Each row of a before or after table is a point. One or more steps were done to the points. Then noise was added and the rows were shuffled. The steps act on columns, c1 being the first. What was done? A step turns or swaps two columns, mirrors them in a line or flattens them onto one, adds a multiple of one to another, or multiplies or shifts one. Angles are multiples of 10 degrees, from the lower column toward the higher: turns from -170 to 170, lines from 10 to 170 but not 90. Use the fewest steps. Two steps may share a column if one is a turn and the other turns, adds or multiplies; they go together, in the order done. Otherwise the lowest column goes first.

Before (14 x 3):
[[ 0.11  0.14 -0.44]
 [ 0.45  0.13 -0.33]
 [ 0.00 -0.19 -0.26]
 [ 0.03  0.38  0.24]
 [ 0.58 -0.38 -0.03]
 [ 0.43  0.21 -0.54]
 [ 0.62  0.20  0.27]
 [ 0.10 -0.30 -0.30]
 [-0.22 -0.19  0.20]
 [ 0.28 -0.18  0.00]
 [ 0.25 -0.01 -0.19]
 [-0.18  0.24 -0.49]
 [ 0.11 -0.26 -0.09]
 [ 0.33 -0.35 -0.36]]
After:
[[-0.37  0.59 -0.03]
 [-0.18  0.28  0.00]
 [-0.19 -0.23  0.21]
 [-0.29  0.10 -0.31]
 [ 0.39  0.03  0.24]
 [-0.26  0.12 -0.08]
 [-0.36  0.33 -0.35]
 [ 0.14  0.11 -0.43]
 [ 0.20  0.42 -0.54]
 [-0.19  0.00 -0.27]
 [ 0.13  0.45 -0.33]
 [-0.02  0.24 -0.20]
 [ 0.20  0.62  0.29]
 [ 0.25 -0.18 -0.48]]
Steps: swap c1 and c2

Before (8 x 6):
[[-0.01  0.15  0.09 -0.18 -0.08 -0.54]
 [-0.31  0.24 -0.05  0.08  0.20 -0.28]
 [ 0.04  0.12  0.03  0.00  0.36  0.14]
 [ 0.21 -0.18  0.06 -0.10 -0.09 -0.78]
 [ 0.41  0.13  0.54  0.04  0.10  0.16]
 [ 0.44  0.09  0.44 -0.34  0.17 -0.06]
 [ 0.17  0.17 -0.12 -0.14 -0.14  0.10]
 [ 0.30  0.20  0.05 -0.04  0.07 -0.85]]
After, 8 rows:
[[ 0.02  0.24  0.08  0.09 -0.39 -0.73]
 [-0.31  0.00 -0.06  0.28 -0.11 -0.36]
 [ 0.42  0.37  0.43  0.00 -0.09 -0.06]
 [ 0.21  0.01  0.06 -0.20 -0.41 -1.01]
 [ 0.32  0.08  0.04  0.20 -0.26 -1.08]
 [ 0.04  0.01  0.02  0.11  0.06  0.18]
 [ 0.18  0.22 -0.10  0.13 -0.45  0.13]
 [ 0.42  0.00  0.52  0.12 -0.19  0.23]]
Steps: turn c2 and c4 by 70 degrees; shift c5 by -0.30; multiply c6 by 1.3

Before:
[[ 0.02 -0.32 -0.29 -0.08 -0.14  0.43 -0.08 -0.08]
 [ 0.23 -0.37  0.19 -0.10  0.23  0.37 -0.03 -0.10]
 [-0.74 -0.07  0.03  0.68 -0.21  0.12  0.26  0.08]
 [ 0.22 -0.37 -0.09  0.41 -0.09  0.29 -0.06  0.02]
 [ 0.13 -0.18  0.16 -0.01 -0.20  0.30  0.01  0.17]
 [-0.20 -0.27 -0.02  0.10 -0.10  0.06  0.32 -0.07]
 [ 0.22  0.39 -0.40 -0.08 -0.01  0.20  0.50  0.21]
 [-0.13 -0.12 -0.80 -0.01  0.64  0.19 -0.05  0.68]
 [-0.03  0.84  0.09  0.19  0.04  0.06 -0.06 -0.08]
 [ 0.14 -0.37 -0.03 -0.08  0.04  0.00 -0.08  0.04]]
After, 10 rows:
[[ 0.29 -0.47 -0.10  0.40  0.04 -0.29 -0.05  0.05]
 [-0.97 -0.09  0.03  0.68  0.19 -0.15  0.25  0.06]
 [ 0.02 -0.41 -0.28 -0.07  0.08 -0.48 -0.05 -0.07]
 [-0.17 -0.17 -0.78 -0.02 -0.62 -0.08 -0.05  0.71]
 [ 0.27  0.52 -0.41 -0.06 -0.02 -0.18  0.51  0.21]
 [ 0.17 -0.49 -0.03 -0.05 -0.02  0.03 -0.07  0.04]
 [ 0.15 -0.24  0.17  0.00  0.13 -0.33  0.03  0.18]
 [ 0.31 -0.48  0.18 -0.10 -0.27 -0.34 -0.06 -0.08]
 [-0.03  1.12  0.09  0.18 -0.06 -0.04 -0.06 -0.10]
 [-0.26 -0.35 -0.02  0.10  0.10 -0.11  0.31 -0.06]]
Steps: multiply c1 by 1.3; multiply c2 by 1.3; turn c5 and c6 by 170 degrees
